Rows are points. Two turns around zero, p and q, are shown by what they do to some points. Write where each new point lands after one turn and then the other. Backwards means that the second turn is done in reverse. Each puzzle has new turns, and all numbers are rounded.
In the rows, zero is written as 128.

Turn p:
[125 157] => [157 126]
[172 133] => [125  84]
[ 96 118] => [124 161]
[ 89 109] => [116 170]
[159 123] => [118  98]
Turn q:
[157 138] => [127  97]
[101 166] => [173 140]
[104  99] => [109 161]
[150 109] => [103 114]
Where do these land?
p, then q: [117  72] => [166 171]
p, then q backwards: [117 153] => [113 151]
q, then p: [144 159] => [ 98 109]
q, then p backwards: [135 128] => [135 127]

Turn p:
[126 154 174 148] => [153 147 145  84]
[114 127 121 145] => [127 148 118 132]
[147 183 138 111] => [170  97 116  99]
[149 131  94 131] => [144 117 117 161]
[133 137 155 111] => [130 113 142 102]
[ 86  80 111  98] => [ 58 126 115 141]
[140  85 102 153] => [116 149 143 178]
Turn q:
[142 113 139 124] => [142 126 126 109]
[133 153 158 188] => [ 92 148 182 106]
[ 91 138 139 125] => [ 93 114 116 134]
[173 127 103  93] => [178 156 106 137]
[100 109 100 110] => [135  95 110 156]
Where do these land?
q, then p: [130 132 109  89] => [150 133 114 162]
p, then q: [134 140  99 179] => [133 174 164 143]
q, then p backwards: [168 147 121 135] => [131 128 142 171]
q, then p: [150 120 144 103] => [137  96 116 142]
p, then q: [ 61 123 163 150] => [ 92 151  76 169]
p, then q: [124 106 132 111] => [111 106 125 124]

Turn p:
[114 156 108 107  76 126 132  91] => [156 126  71 128 110 142 162 113]
[128 109 167 182 155 147 132 145] => [115 134 172 175 144 118  90 121]
[154 125 144 172 129 127 147 193] => [111  96 161 163 107 110  88 166]
[139 122 107  94 117 127 156  93] => [152 149 116 113 124 153 167 146]
[108 152 115 107 148  97 127  97] => [132 148 101 104 153 100 157 126]
[165 112 130 170 139 132 101 151] => [128 113 146 132 139 134  66 141]
[124 109 104 168 133 154 130 175] => [125  72 166 147 138 135 110 134]
[104 113 130  85 108 103 118 107] => [145 148 119  92 104 120 155 100]
[116 155 147  68 149 139 108 100] => [ 86 168 100  98 135 138 156 105]
Turn q:
[126 134 129 163 154  95 117 129] => [119 137 120 106 115 119  93 159]
[101 134 119  84 149  90 136 129] => [124 172 122  88 153 114 145 118]
[103  93 155 172 100 149 104 154] => [ 83  74 137 145 120 131 141 166]
[149 129 142 121 118 104 133 102] => [139 114 126 105 132 124 107 101]
[136 152 122 176  85 149 133  87] => [134  89 101 176 143 132  82 120]
[157 123 119  90 130 136 109 141] => [140 137 126 121  96 132 158 101]
[ 98 142 124 110 162 157  97 130] => [106 165 115 135 123 170 148 138]
[175  77 100 153  77 157 163  98] => [197  51 123 158 135 117 135 125]
[121 114 152  91 169 104 163 163] => [131 164 184  86 137 117 150 134]
[125 172 147 126 161 134  93 111] => [102 162 116 124 111 168  98 116]
[117 136  98 122 103 132 160 165] => [134 141 137 161 141  83 152 131]
Where do these land?
p, then q backwards: [125 138  92 127 105 110 142 143] => [141  86 109 142 116 125 120 128]
p, then q backwards: [145 127 109 101 126 192  87 165] => [118 115 197 135 126 143  82  94]
p, then q backwards: [153  88  94 139 146  84 135 109] => [137  98 114 135 168 102 179 117]
p, then q: [106 128 145 154 103 122 104 122] => [140 106  91 115 123 134 105 124]
p, then q backwards: [167 129 126 132 147 152 168 118] => [ 94 125 124 149 162 164 137 135]
q, then p backwards: [107 131 159 114 192 137 142 119] => [168  87 130 103 161 151 129 106]
q, then p backwards: [105 136 118 125 164 152 151 107] => [157 116 123 137 145 146 142  87]
p, then q: [130  87 134  90 131 129 106  96] => [134 147 133 142 137 159 125  73]
q, then p: [100 145  94 136 134 118 121 121] => [121  95 115 118 151 112 133 145]
q, then p: [133 145 167 170  69  90 168 174] => [154 163 151 106 115  51  93  83]
p, then q: [138 156 168 121  92 122  85 134] => [117 119  58 143 138 119 136 117]

Turn p:
[126 124 134  73 126 115 112 119 130 126 148] => [140 106 107 134 101 163 114 122 112 128 148]
[202 125 105 133 107 113 118 161  61 149 147] => [111 123  89 192 125 128 179 190 154 127 130]
[107 138 105 148 113 140 135 120  80 150  98] => [ 91 109 142 160 165 119 145 108 138 128 106]
[140 145 105 131 120 149 125 110 125  50 151] => [149 130 122 117 155 127 138 161  53 111 120]
[134 153 110 149 114 150 131 129 136 134  66] => [134 161 157 145 160 124 161  94 132 136 106]
[113 110 127  85 122 124 135 150 147 144 152] => [129 104 139 110  96 166 124 134 139 137 150]
[128 118 118 160 161 107 106 133 135 141 153] => [114 139 120 126 105 105  97 155 137 148 104]
[141 114 157 123 109 103 139 121 152 114 104] => [140 156 114 108 116 136 137 106 138  93 137]
[114 118 140 149 166 143 118 127 141 109 122] => [139 135 149 117 117  88 106 124 112 129 122]
[112 121 137 120 109 122 118 122 139 113 156] => [135 117 124 112 127 151 104 141 120 109 128]
[122 111 178 138 146 159 121 159 156 132 126] => [165 134 167 116 113 100 107 130 155 119 154]
[135 106 108 101 115 107 156 105 126 151 134] => [111 103  96 109 113 152 153 113 140 134 121]
[111 145 158 123 134 161 119 118 131 156 153] => [154 100 134 129 149 124  93 124 148 147 144]
[106 163 111 160 151 100 160 119 133 123  83] => [ 81 173 134 114 152 106 133  90 115 146 121]
Turn q:
[119 150 143 141  31 157 127 109 100 131 122] => [109 133 118  95  97 126 133  87 153 141 214]
[116 109 148 100 136 149 127 135 141 124 155] => [154 135 126 138 131 149 112 124 110 164 123]
[132  98 120 146 130 133 133 126 104 132 125] => [139 122 126 155 130 117 122 109 140 108 134]
[102 130 127 144 131 149 121 141 140 137 112] => [123 140 135 141 124 155 154 123 144 131 126]
[135 129 156 154  63 130 143 122 135 146 113] => [104 130 108 123  91 136 142 108 113 115 184]
[142 133 143 131 151  88 112 140 112  82 122] => [143 155 147 103 151 116 107 146 114  88 115]
[139 134 132 154 155 145 149 128 126 145 148] => [142 135 124 156 106 101 149 134 126 136 113]
[146 132 111 116 149 150 130 146 143 121 136] => [138 138 101 129 136 127 131 136 136 144  97]
[ 99 132  92 131 140 115 150 135 148 142 155] => [100 123 134 163 151 119 138 154 129 157 122]
[139 131 127  70 157  95  36 133 139 137 139] => [162  90 144  86 139 175  81 192 143 127 100]
[135 118  69 111 154  81 144 140 149 126 111] => [ 84 105 115 141 176 121 117 152 125 110  86]
[125 137 147 115 153 140 151 129 108 142 118] => [127 134 146 133 101 118 122 107 124 137  99]
[136 132 150 151 114 133 139  80 121 100 108] => [141 123 138 101 129 106 158  93 107 108 150]
Where do these land?
p, then q: [170 144 128 167 140 134 123 102 115 136 110] => [ 91 116 132 129 134 103 147 154 127  96 100]
q, then p: [148 122 137 146 130 103 148 181 127 126 111] => [111 154 153 145 161 137 117 136  88 120 120]
p, then q: [171 143 146 130 110 143 128 152 153 126 120] => [125 148  94 116 107 100 138 150 113 141 110]
p, then q: [ 89  94  66  99 125 143 113 113 146  99 166] => [140 130 123 133 106 163  80  56 158 112 133]
q, then p: [ 85  93 106 103 129 108 104 122 170 132 131] => [144  94 167 132 111  71 122 136 142 143 128]
q, then p: [126 142 121 150 144 138 115 140 112 131 130] => [137 160 131 111 133 136 133 129 133 128 139]
p, then q backwards: [126 141 150 163 104 148 130 123 106 147 121] => [119 112  81 139 141 121 120 129 108 107 128]
q, then p: [102  89  96  63 108  86 101 121 144 130 180] => [144  96 159 169  67  90  90 158 158 153 110]
q, then p: [110 159 136 123 132 138 112 106  96 107 103] => [157 127 104 112 120 143 118  95 126 121 162]
p, then q: [134 131 155 138 122  91 163 144 157 113 145] => [119 142 125 101 146 130 109 151 134 181 120]
p, then q backwards: [144 125 145 123 113 125 163 116 105 139  96] => [129 121 102 162 109 149 139 112 127 116 102]
p, then q: [139 165 127 135 148 149 147 129 125 156 120] => [121 102 138 154 104 117 138 156 114 134 111]
q, then p: [120 115 150 124 158 160 116 113 107 121 132] => [161 143  95 134 134 116 147 116 145 122 128]

Turn p:
[ 83  90 116 100 135 133 153 134 103 115 164 136 148 156] => [116 104 116 167 152 109 133 133 124 133 155 165 150 178]
[151 147 150 121 116 125 102  55 118 121 108 196 163 152] => [175  83 163 115  92 151 141  97 116  98 114  84 116 180]
[113 155 117 153 161 129 160 127 185 114 103  88 114  93] => [119 175 115  99 116 132 169 104 115 161 157 141 125  74]
[101 106 141 165 141 176 167 159 133 145 108  81  94  90] => [119 135 125 129 156 123 116 131 102 149 150 185 121  43]
[152 148 125 148 107  99  94 110 100 113 103 132 160 177] => [159 124 136 142  59 144 123 155 137 119 101 109 127 160]
[153 164 120  86 117 115 105  90  74 127 127 136 132 139] => [149 123 111 119 122 146 120 135  98 105  76  98 149 176]
[116  94 150  87 111  94 144 153 123 128 106 143 126 137] => [ 93 113 164 169 140 105 149 138 127 123 110 118 150 132]
[133 132 137 107 136 104  58  94 114 152 131 138 124 172] => [141 127 166 113 116 158  94 131 145 144  91 108 145 186]
[175 138 121 157 178 148 153 151 157 150 124 105 130 105] => [139 129  98  85 135 106 146 125 149 166 117 139  95  76]
[127  84 106 121  97 135 138 127 144 136 152  97 130 108] => [104 113 113 126 151 123 113 161 126 137 173 113 147 112]
[122 130  83 161 146 148 140 158 152 129 100 145  97  90] => [ 89 131 102 120 131 163 144 104 144 125 135 151  95  76]
[ 93 123 140 105 113 143 114 163 124 126 154 127 166 104] => [114 127 129 122 139  92 113 126 145  86 149 154 165 135]
[104 139 128 116  93 139 154 151 136 157 165 129 120 149] => [100 144 137 127 153 100 114 156 111 111 149 144 100 153]
[158 132 135 155 151 162 136 156 168  85 120  99  78 112] => [158 173 116 131 161 150 153 131 155 142 139 134 107  60]
[136 138 150 139 118  72 103  91  89 122 154 169 136 134] => [145 121 131 158  99 120  91  92 124 120 107  80 127 175]
Turn q:
[103 156 143  98 121  92 177  80 130 101 107 141 153 101] => [ 82 102 110 138 121 155 175 132 174 119 102 101 163 112]
[152 118 137 127 104  98  74 114 137  86 102 174 133 143] => [103 106 157  93 110 150  90 149 128  95  83 158 122 110]
[150 112 144  94 143 142 123 142 136 139 119 102 130 129] => [144 105 134 122 125 104 145 105 128 151 120 145 109 144]
[171 114 106 136 120 112 131 179  93 136 108 135  94 141] => [138 148 131  88 150  66 103 141 142 106 136 133 105 126]
[142 103 109 133 158 133 104 116 125 111 113 129 202 104] => [159  75 121 100 112 150 151 158 108 136 141 157 148  99]
[136 125 134 141  67 186 151  96 144 110 182 172  88 128] => [109 210 128 120  92 153  93  70 121 133 114 128 173 123]
[ 84 154  94 138 143 145 124 109 154 115 106 103 139  79] => [126  98 114 169 114 159 128 130 146 156 168 111 125  80]
[137  93 158 114 109  89 140 131 172 180 173 104 127 105] => [131 122 175 128  92 126 155 106 135 120 158 107 134 205]
[ 98 197 114 108 136 137 129 148 105 145 141  91 136 151] => [133 135 133 155 202 136 148 124 120 160 130  92 106 116]
[175 109 125 142 102 173 145 131 117 198 126 122 122 113] => [163 156 135 101  96  73 116 123 115 175 138 101 151 147]
[ 95 112 128 145 151 104 120 107 108 158 117 152 121 177] => [ 98 137  99 137 135 130 120 183  95 122 118 128 114 163]
[131 137 141 113 153 134 103 163 118 102 153 155  94 130] => [127 164 151 142 144 121 134 120 127 108 118 176  99 112]
[ 98 103 124 110 115 113 131  96  75 153 133 119 112 176] => [ 72 135  99 115 149 109 135 134  75 126 121 104 120 157]
[125 113  97 165 147 128 164  96 166 130 138 126 103 144] => [115 138  90 147 122 141  92 132 148 135 165 141 159 162]
[102 147 148 129 128 152 103 193 139  94 126 125 166 136] => [187 126 131 132 145 167 139 115 123 110 108 131  80  99]
[150 153 147 155 152 107 129 146 128  90 106  97 129  90] => [159  89 140 162 139 106 127 127 162  95 129 135 141  96]
Where do these land?
q, then p: [163 165 141 137 150 154  84 149  88 100 124 132 112 105] => [131 118 127 134 110 110 120  63 137 118  91  94 132  86]
p, then q: [147 161 118 101 148 125 148 154  95 169 140 129 171 121] => [ 81 103 109  85 140 128 130 157 156 112 128 127  90 129]
p, then q: [135 143 137  92  92 147 129 115 152 154 165 119 102 178] => [147 143 133 155 186 103 141 121 124 122 101 158  86 149]
q, then p backwards: [153 127 159 120 142  97  98  90 106  90 151 122 148 113] => [ 95 108 146  86 119 148 132 137 105 136  74 141 144 114]
p, then q: [114 150 166 158  90 166 149 161 114 112  81 128 121 151] => [141 166 143 134 107 102 119 122 157  71  97 136 144  81]
p, then q backwards: [135  82 149 128 160 111  83 124 151 158 148 128 103 107] => [166 182  94 112  92 134 130 114 155 126 118 106 115 133]
p, then q backwards: [ 87 125  80 122  90 138 109 130 141 112 104 182 136 118] => [ 87  98 127 120 119  70 130 109 156  88 158 130 126 113]
q, then p: [ 96  82 142 165  91  94 131 118 111 146 149 106 137 106] => [162 149  98 174 124 116 113 174 114 119 154 130 162 143]
p, then q: [151  98 117 123 171 141 148 100 153 134 152 161 154 101] => [ 92 112 112 116 113 121 145 118 123 149 168 153 148 181]
p, then q: [170 137 146  84 159  98 137  94 124 120 108 126 117  96] => [129  69  95 125 136  91 152 134 135 159 132 102 150 131]
q, then p backwards: [107 172 130 112 100 108 134 129 163  93  99 158 152 128] => [169 115 101 132 132 132  76 147 137 127  93 151  96 124]
p, then q: [ 94 131  91 180 104 145 117 148 131 166 136  90 121 119] => [112 175 176 126 117 156 133 128 106 132 143 128  85  90]
p, then q: [174 125 101 128  89 121 115 170 151 120  99 133 115 177] => [173 147 113 152 122 123 105  88 175 114 133 112  80 129]
p, then q backwards: [ 88 124 142 138 152 134 147  89 121 128 102 116 137 149] => [141 106 136 116 149 161  96 111 143 142 162 117 146 116]
p, then q backwards: [109  98  94  90 122 170 147 123 161  92 152  93 124 162] => [119 138  78 134 191 101 153 129 125 151 170 132 160 135]
p, then q: [ 89 145 107 148 148 112 131 172  80 162 160 101 146 104] => [ 83 131 151 102 129 173 112 191 121 124 139 118  99  99]
p, then q: [163 112 157 149 167 115 169 113 135 120 106 152  79 143] => [126 132 115 168  99  58 111 142 139 146 138 113 157 149]
